Rows are points. Each table stands for the endless flat space through its points: a line for two points, a plane for three, and so on. Write the one point that lies in both, or say that there is none.

First (2 x 3):
[[ -5.7  16.1  -1.3]
 [  9.3   5.1 -10.8]]
Second (2 x 3):
[[ 2.3  7.6 -8.0]
 [ 5.3 13.3 -5.0]]
They share: [ 3.3  9.5 -7.0]

First (2 x 4):
[[-6.6 10.5  6.9 -6.5]
 [-9.7  7.3  5.4 -6.2]]
Second (2 x 4):
[[ 0.1 22.7 19.2 -8.9]
 [-1.1 19.7 15.6 -8.2]]
They share: [-3.5 13.7  8.4 -6.8]

First (2 x 6):
[[ -2.0   2.8  15.0 -18.8  15.5 -13.7]
 [  3.5 -15.7  -3.5  -1.3  15.5   2.8]]
Second (3 x 6):
[[ -4.1 -11.5  11.9 -22.9   9.1 -13.0]
 [  8.4  -1.9  15.9 -15.0  11.5  -7.2]
 [ 12.2   0.9  15.9 -11.2  12.9  -4.6]]
They share: [ 1.3 -8.3  3.9 -8.3 15.5 -3.8]

First (2 x 8):
[[ -4.8  15.8  13.1 -14.2   3.8   0.4  12.1  -8.8]
 [ -6.8  15.0   5.5  -0.6  10.2  -8.0  -0.7 -17.6]]
Second (2 x 8):
[[  6.4  26.7  15.6   4.8  11.5 -17.4  -6.2 -10.2]
 [-15.8   8.7  -7.2  -9.6   0.7   6.0  13.6 -22.2]]
They share: no point

First (3 x 9):
[[ 15.3 -18.8  17.8  15.7  -9.9  17.5   0.4   9.4 -13.1]
 [ 12.3 -12.4  11.5   5.4  -8.4  14.2  -0.8   5.4  -9.4]
 [  7.2  -3.2   8.5  -5.0  -3.6  10.3  -4.4   1.6  -3.2]]
Second (3 x 9):
[[ 11.7  -5.6  14.9  13.8  -6.3  10.3  -9.7   4.7   6.8]
 [  8.3  -3.0  12.9   6.3  -0.5  11.9  -9.6   0.6  -0.4]
 [  2.8   2.2   8.9  -4.7   9.8  14.5 -10.9  -7.5 -11.2]]
They share: [ 7.8 -5.6 14.9  1.8 -2.4 12.1 -5.2  4.4 -4.0]

First (4 x 11):
[[-12.8  23.0 -31.3 -16.1 -10.3 -14.9   4.5   8.0  -8.8 -23.1   8.4]
 [ -7.1   5.9 -30.1  -1.4 -21.4  -5.3 -10.2  -9.4  -0.7  -5.7   3.9]
 [-10.9  26.6 -28.5 -19.7 -10.3 -15.3   8.1  11.2 -11.1 -26.0  11.7]
 [-18.6  -7.3   1.9  17.4  -9.0  22.7  -9.2  -2.4  19.4  -5.8  -6.6]]
Second (4 x 11):
[[-11.0  12.2 -14.7  -8.7 -17.3   1.9  -2.2   3.7  15.1 -13.6  -2.0]
 [ -1.5   1.7 -24.2   6.5   5.9  -4.5 -12.4 -17.0  -8.7 -29.6   4.5]
 [-10.2   8.4 -17.9 -10.8 -20.9   2.9  -3.9   6.2  21.1 -14.3  -9.4]
 [-26.9  15.7   1.2  -1.8 -25.3  14.1   8.1  17.5  13.7   4.3   6.5]]
They share: [-13.8   6.8 -13.1   1.3 -11.5   5.3  -3.0   1.5   5.5 -13.0   1.8]

First (4 x 12):
[[-17.3   0.7   7.8 -16.8 -15.2   3.6 -11.5  -5.6  16.6  -6.7 -15.5 -19.9]
 [-25.2   6.6  13.0 -25.6 -10.6  10.6 -28.6   4.1   7.5  -7.7 -31.5 -11.6]
 [-20.6   8.6  11.5 -19.4  -6.3  -0.1 -13.0  -7.7   5.2  -7.1 -18.9 -16.5]
 [-15.3  10.5   7.0 -11.8  -2.8 -10.4   0.2 -15.7   0.3  -9.8  -7.5 -15.8]]
Second (4 x 12):
[[-17.9  -4.1  -0.3   2.7 -17.2   3.2   3.7  -7.2   7.6 -18.3  -2.0 -17.6]
 [ -7.8  -1.5 -13.1 -41.5 -16.9 -22.1 -11.5  -0.7  18.3  -3.5 -21.3  -4.7]
 [-14.9  -3.2 -11.1 -22.6 -15.2 -10.8  -3.2  -2.6  16.9  -9.9 -10.5 -12.5]
 [ -7.4  -7.7  -8.7 -33.7 -24.5 -20.1  -4.1  -4.7  12.1  -6.3 -19.5  -7.7]]
They share: [-12.6   1.8  -0.2  -9.4 -14.2  -2.6  -6.7  -4.6   9.0 -14.0  -9.9 -10.1]
